Rows are points. Each copy is the shape, with its points in the same order, stretched, turned, moved and blurred by noise. Is it also mirrored, or only turned?

Shape (6 x 2):
[[-47 -25]
 [  0  15]
 [  8  66]
 [  9 -43]
 [-18 -12]
 [-25  20]]
Copy 1 (6 x 2):
[[ 47  11]
 [  2   0]
 [-33  15]
 [ 38 -30]
 [ 28  -1]
 [  9  17]]
Copy 1 is: mirrored
Copy 2 (6 x 2):
[[ 44  39]
 [ -5   4]
 [-76   3]
 [ 44 -16]
 [ 29  12]
 [ -9  23]]
Copy 2 is: mirrored
Copy 3 (6 x 2):
[[-42  69]
 [-15   5]
 [-35 -51]
 [ 31  48]
 [-16  39]
 [-41  12]]
Copy 3 is: mirrored
Copy 4 (6 x 2):
[[ -5 -27]
 [ 34  10]
 [ 95  15]
 [-37  20]
 [  7  -5]
 [ 47 -11]]
Copy 4 is: mirrored

Shape (8 x 3):
[[-33  38 -38]
 [-42  40 -71]
 [ 38 -53 -25]
 [ 11  23 -60]
 [-65   3  -4]
 [ 47 -29  12]
 [ 37  -3   6]
 [ 10  70 -63]]
Copy 1 (8 x 3):
[[-32  53 -29]
 [-25  79 -39]
 [ 47  -9 -56]
 [ 21  53 -22]
 [-58  24 -57]
 [ 31 -19 -17]
 [ 23   0  -7]
 [  4  82  14]]
Copy 1 is: only turned
Copy 2 (8 x 3):
[[ 32 -39 -54]
 [ 59 -47 -73]
 [  3  78 -25]
 [ 61   3 -38]
 [-29 -31 -73]
 [-24  70   4]
 [ -5  37   4]
 [ 83 -37 -23]]
Copy 2 is: mirrored

Shape (7 x 4):
[[ 13  17 -36  21]
 [ -8   4  11  11]
 [ 29   2  -3  34]
 [ 39  10  -8  27]
 [  6  26  10   7]
 [-13 -12   7 -15]
 [ 20  -4  61 -64]]
Copy 1 (7 x 4):
[[ 15  51  -6   3]
 [-15   1 -19 -11]
 [ 25   7 -25  -4]
 [ 37  14 -16  14]
 [-11   5 -13  24]
 [-16  -2  -2 -23]
 [-16 -80  32  24]]
Copy 1 is: only turned
Copy 2 (7 x 4):
[[ 22  19 -50  -6]
 [  2  25  17 -12]
 [ 31  36 -26  16]
 [ 46  42 -35   8]
 [ 30  43   7 -29]
 [-10  -8  27 -20]
 [ 39 -12  95 -55]]
Copy 2 is: only turned
Copy 3 (7 x 4):
[[-18 -10 -16   7]
 [ -9  20  -2 -12]
 [ -9  25 -19  25]
 [  1  15 -23  31]
 [  0  13 -23 -12]
 [  9  10  23  -6]
 [ 78  23  21  15]]
Copy 3 is: only turned

Shape (10 x 6):
[[ -3   4 -38  22 -54  -7]
 [-10  -5 -49  -9   8  48]
 [  2   8 -51  38 -57 -30]
 [ 12 -56  28  -3  25 -38]
 [  7  41 -45 -17 -44 -32]
 [ 31 -26   6  26  36 -47]
 [-64  48 -31  14 -25 -52]
 [-13  -3 -29  22  16  78]
 [ 16 -12  50  14  41 -18]
 [-20  13 -14  20 -48 -19]]
Copy 1 (10 x 6):
[[ 16 -13  -3  75   8  -5]
 [ -4  36  24  23   2 -63]
 [ 38 -22  -4  95   2   0]
 [  6 -11 -43 -47 -29  11]
 [  6 -20  49  56 -38  22]
 [ 67 -15 -25 -18 -19  -1]
 [  9  65  -7  89 -21  72]
 [ 11  51  11  18  51 -71]
 [ 24   5 -14 -65   9  21]
 [  5  -3  -7  59   8  29]]
Copy 1 is: mirrored
Copy 2 (10 x 6):
[[-22  16  36   4 -64  -5]
 [-10  23 -44  -9 -32  16]
 [-41  37  63   5 -63  -4]
 [ 18  14  20  19  48 -46]
 [  0  55  41  47 -53  23]
 [ -7  48  52  -1  40 -26]
 [-63   7  43  56 -40  15]
 [-27 -20 -42 -45 -25  25]
 [  6 -15  32  -1  56 -10]
 [-24  -9  42  17 -47   0]]
Copy 2 is: mirrored
Copy 3 (10 x 6):
[[-60 -48 -33   0  11  -6]
 [ 35 -27 -48 -41  28  -3]
 [-77 -61 -14  13  21 -29]
 [-23  15  72  16  54  24]
 [-46 -93   4 -16 -35 -43]
 [ -7   0  81  49  49 -11]
 [-68 -28   4 -39  -5 -80]
 [ 47  26 -73 -21  20  -4]
 [  7  44  66  46   6   4]
 [-69 -22 -10  -5  -5 -22]]
Copy 3 is: only turned
Copy 4 (10 x 6):
[[-13  75 -42  12  43  10]
 [  6  34 -29   0 -18  48]
 [-15  85 -39  15  73  12]
 [  6 -15  79  18  -6   4]
 [  0  20 -55   2  84  -5]
 [  4 -11  70  -1  38  34]
 [-69  44 -50  41  68   1]
 [-16  47 -23 -18 -37  57]
 [-17 -28  69 -18  15   8]
 [-36  56 -36  19  46  -8]]
Copy 4 is: only turned
